Rows are points. Each copy is the shape, with its points in the same order, turned, moved and blurred by noise. Say if it was mirrored as well.

Shape (6 x 2):
[[-2.7  4.4]
 [-0.5 -1.8]
 [ 7.2 -2.5]
 [ 3.4  1.3]
 [-2.5  1.5]
 [-4.8 -0.7]]
Copy 1 (6 x 2):
[[-4.9 -1.3]
 [ 1.1  1.6]
 [ 7.2 -3.3]
 [ 1.5 -3.3]
 [-2.7  0.7]
 [-3.0  3.6]]
Copy 1 is: mirrored
Copy 2 (6 x 2):
[[-2.4 -5.4]
 [ 0.8 -0.1]
 [-3.5  6.7]
 [-3.9  1.6]
 [-0.5 -3.0]
 [ 2.8 -3.7]]
Copy 2 is: only turned

Shape (8 x 3):
[[  3.8  -0.5  -4.5]
 [  0.4  -3.4  -1.8]
 [  3.3   4.2  -2.0]
 [ -1.0  -1.0  -1.5]
 [ -1.2   0.2  -2.5]
 [  2.4   1.5   4.6]
 [  0.0 -10.0   2.7]
 [  1.4   1.1  -2.5]]
Copy 1 (8 x 3):
[[-3.4  1.8 -3.9]
 [ 0.5  4.4 -3.1]
 [-2.2 -3.4 -1.0]
 [ 0.6  2.9 -0.6]
 [-1.1  2.3  0.8]
 [ 4.9 -2.9 -2.6]
 [ 6.9  8.2 -6.5]
 [-1.3  0.8 -1.1]]
Copy 1 is: mirrored
Copy 2 (8 x 3):
[[-1.5  5.9 -1.9]
 [-2.6  1.6 -3.7]
 [ 0.9  4.7  3.1]
 [-0.7  0.2 -1.8]
 [ 0.7  1.1 -1.7]
 [-4.2 -0.3  4.9]
 [-9.5 -2.2 -5.9]
 [-0.3  3.1  0.1]]
Copy 2 is: mirrored

Shape (12 x 6):
[[ 2.8  6.8 -5.4  2.6  2.3 -0.4]
 [-0.8 -7.3  2.6 -1.9 -1.7 -2.9]
 [-2.6  0.7 -0.2  3.5 -3.1 -2.7]
 [-4.3 -4.4  4.3  0.2  3.4 -0.8]
 [ 0.7  3.6 -4.2  4.5  1.1 -2.0]
 [-0.1  3.2 -1.5  3.0 -1.9  0.8]
 [ 3.8 -1.7 -2.4  2.3 -1.8 -0.8]
 [ 5.7  0.7  0.9 -2.1 -5.1  0.0]
 [ 0.5 -6.8  5.3  0.0 -1.8  1.3]
 [ 0.7  1.1 -5.0  6.4  0.6  1.2]
 [-3.0 -5.3 -0.6 -5.2  1.6 -0.3]
 [-3.2 -5.4 -1.6 -3.5 -0.8  3.1]]
Copy 1 (12 x 6):
[[ 0.1 -6.0  1.1 -6.5 -4.9  2.1]
 [-1.4  1.2 -0.5  8.0  0.5 -1.5]
 [-1.8  0.2 -0.4  1.9 -2.6  6.1]
 [-2.2 -1.4  3.3  6.8  4.8  1.7]
 [-1.0 -5.0 -0.2 -2.6 -4.5  4.0]
 [-2.4 -0.5 -0.9 -3.2 -1.6  4.2]
 [-0.6 -1.4 -4.6  0.6 -3.2 -0.2]
 [ 1.2  4.8 -3.0 -2.1 -2.2 -2.9]
 [-1.7  2.0 -3.2  5.9  4.5 -1.3]
 [-3.5 -5.6 -3.7 -2.3 -3.0  4.2]
 [-4.9 -1.9  2.8  5.8  0.7 -3.9]
 [-8.3 -0.3 -0.5  3.8  1.1 -2.8]]
Copy 1 is: mirrored
Copy 2 (12 x 6):
[[-6.1  4.8 -3.8  2.3  2.9  5.4]
 [ 4.3 -3.7 -3.8 -4.8 -2.4 -3.3]
 [-1.2 -1.1 -0.5  0.6 -5.2  1.5]
 [ 4.7 -6.1 -3.9  1.6  0.0  0.7]
 [-4.6  1.6 -3.8  2.2 -1.2  4.5]
 [-1.1  1.9 -0.6  1.4 -1.1  5.0]
 [-0.9  3.3 -4.7 -2.9 -2.1  2.8]
 [ 1.6  6.5 -0.1 -2.8 -1.0 -1.0]
 [ 8.2 -0.7 -3.3 -2.5 -1.7  0.2]
 [-3.5  1.3 -4.7 -0.5 -1.9  7.8]
 [ 2.1 -5.9 -1.3 -4.3  3.1  0.3]
 [ 3.9 -5.2  0.1 -6.0  0.2  4.2]]
Copy 2 is: only turned
